Each row is a point. Each copy is the shape, with its points in the same order, turned, moved and blurred by noise. Say if it was mirrored as well.

Shape, 7 rows:
25 21 -32
23 -75 -10
-16 12 -8
-7 54 21
12 9 -43
-23 0 -7
-68 5 61
Copy 1:
4 -8 -44
-88 -39 -8
-3 5 1
47 -5 11
-13 1 -46
-15 12 7
1 14 87
Copy 1 is: only turned
Copy 2:
7 -3 -42
19 -59 42
31 27 -5
-7 59 -23
29 -9 -36
40 18 8
30 79 56
Copy 2 is: mirrored
Copy 3 (7 x 3):
32 2 6
-21 -60 8
1 26 -1
25 47 -52
27 11 26
-17 18 -7
-61 42 -61
Copy 3 is: mirrored
Copy 4, 7 rows:
-19 11 -39
-20 -67 24
-19 24 6
17 58 -10
-41 7 -26
-19 19 22
26 49 74
Copy 4 is: only turned

Shape (9 x 4):
-35 30 -29 11
45 -2 33 9
32 68 35 -35
56 -8 50 46
-15 -12 26 -45
-33 -28 43 30
-34 16 -8 -25
47 -1 -36 33
-32 10 -22 -11
Copy 1, 9 rows:
17 31 -6 -46
46 -55 -8 11
30 -69 -18 -66
68 -59 -3 29
-19 -44 38 -34
37 -3 69 8
-10 4 16 -49
23 0 -49 19
-8 20 6 -39
Copy 1 is: only turned
Copy 2, 9 rows:
20 10 13 36
-23 5 -16 -53
6 76 11 -50
-30 -11 -58 -55
-53 20 42 -8
-64 -8 -22 23
-10 21 39 25
32 -38 -11 -30
1 5 33 30
Copy 2 is: mirrored
Copy 3:
-7 25 -29 41
22 -37 24 -21
-56 -51 4 -13
47 -73 50 -5
-18 26 33 -30
33 13 59 35
-21 36 6 11
61 -18 -33 -12
-4 38 -14 24
Copy 3 is: mirrored
Copy 4:
26 -31 -22 -23
-27 49 26 -18
-75 -16 22 -62
-18 77 49 -25
-31 -24 15 29
26 13 57 28
-2 -40 -5 0
2 57 -45 -33
9 -30 -22 7
Copy 4 is: mirrored

Shape, 12 rows:
4 -20 -17 40 23 -49
72 13 2 -85 36 -9
-48 -27 -28 59 29 -15
99 -16 30 -39 3 41
27 58 -6 32 20 12
0 -7 -23 17 -3 7
56 -34 26 -45 49 56
-18 -23 49 -19 -7 -18
6 -8 18 -28 -41 12
-18 -50 23 -25 -38 -7
16 16 9 60 8 -7
-54 11 1 12 36 -9
Copy 1:
13 16 -27 8 27 -56
27 42 89 36 -36 22
-40 17 -40 -16 50 -73
36 36 56 27 27 79
-5 -44 31 8 31 -9
-7 8 2 -29 30 -16
-22 64 64 25 30 53
-14 29 -37 6 -24 19
5 14 -4 -34 -15 40
-3 48 -37 -31 -19 20
4 -35 -15 8 47 -16
-60 1 -8 1 -6 -48
Copy 1 is: mirrored
Copy 2:
21 33 38 -24 17 -15
36 -68 16 34 -41 65
13 32 4 -69 45 -29
-43 -40 -7 42 -60 48
-20 -8 13 19 62 33
1 -1 -13 -9 19 -13
-33 -56 -13 -20 -53 57
33 39 -39 -15 -22 40
15 8 -58 24 -15 14
32 31 -59 -8 -40 -3
-24 38 16 -1 40 10
34 14 -18 -53 50 25
Copy 2 is: only turned

Shape, 14 rows:
-59 8 42 -57 -29 -8 -9 -14
-8 1 39 -16 26 25 -33 -30
53 9 3 65 63 -17 77 -21
-10 -31 28 32 -10 5 43 17
63 -36 -32 31 -9 -44 92 -53
-29 32 -47 -9 -25 -17 -36 21
-31 56 -10 26 -36 36 33 -26
11 -19 18 -4 -16 -18 18 15
-32 12 30 -9 2 -18 -57 41
46 19 -27 0 49 36 -16 -40
30 14 -84 66 -33 -10 -29 -19
-31 34 37 -24 21 15 -14 -13
-24 -16 -32 26 20 10 50 -9
-20 -17 39 12 27 -21 27 -56
Copy 1:
36 -2 64 -25 -23 -23 1 56
29 6 -22 -30 -7 -31 -2 20
-61 31 -56 92 17 -24 25 -4
-46 -18 10 20 -22 17 29 14
-81 84 15 78 13 20 -11 -18
73 -24 45 34 11 19 -15 -16
41 26 26 45 -50 -2 58 -17
-18 0 24 10 16 21 6 21
44 -62 23 -16 27 -10 2 19
40 47 -65 22 9 -3 -14 -11
31 18 13 53 18 37 -12 -100
46 -5 -1 -4 -11 -37 18 40
-16 3 -3 66 -43 10 -10 0
-34 20 8 12 -21 -57 -8 16
Copy 1 is: mirrored
Copy 2 (14 x 8):
-19 18 21 -94 1 -11 -16 5
-11 52 21 -12 -27 30 6 21
4 -1 -74 75 27 36 46 -48
38 -28 -35 -12 3 5 38 10
48 -15 -14 47 59 3 31 -93
-11 -13 -3 -10 -39 -36 -68 -1
14 15 -45 -36 -70 -5 -6 -57
6 -24 7 -10 10 -8 22 -1
-39 -13 7 -33 -29 3 -28 57
-7 71 5 66 -24 5 0 -11
41 -29 5 69 -53 0 -65 -47
-33 44 -9 -40 -26 11 6 11
47 20 -60 10 8 -8 -6 -13
8 22 -17 -25 35 50 12 -20
Copy 2 is: only turned
Copy 3 (14 x 8):
20 -17 63 8 -21 22 -44 -26
8 44 22 47 -4 -5 -18 -8
13 -13 -93 29 22 -34 71 23
26 -19 -12 -5 -10 -61 15 -30
-3 -67 -34 18 87 -40 77 -1
-61 -16 6 -17 1 -13 -68 9
-59 -23 -18 12 -28 9 8 -57
18 -10 5 -20 20 -34 -5 -9
12 27 7 -14 -19 -17 -83 4
-50 53 -13 48 28 -14 25 29
-97 -13 -49 13 63 -53 -33 -15
4 24 14 26 -33 21 -23 -4
-23 -43 -14 30 -15 -55 25 6
39 -22 -9 62 8 -8 7 -13
Copy 3 is: mirrored
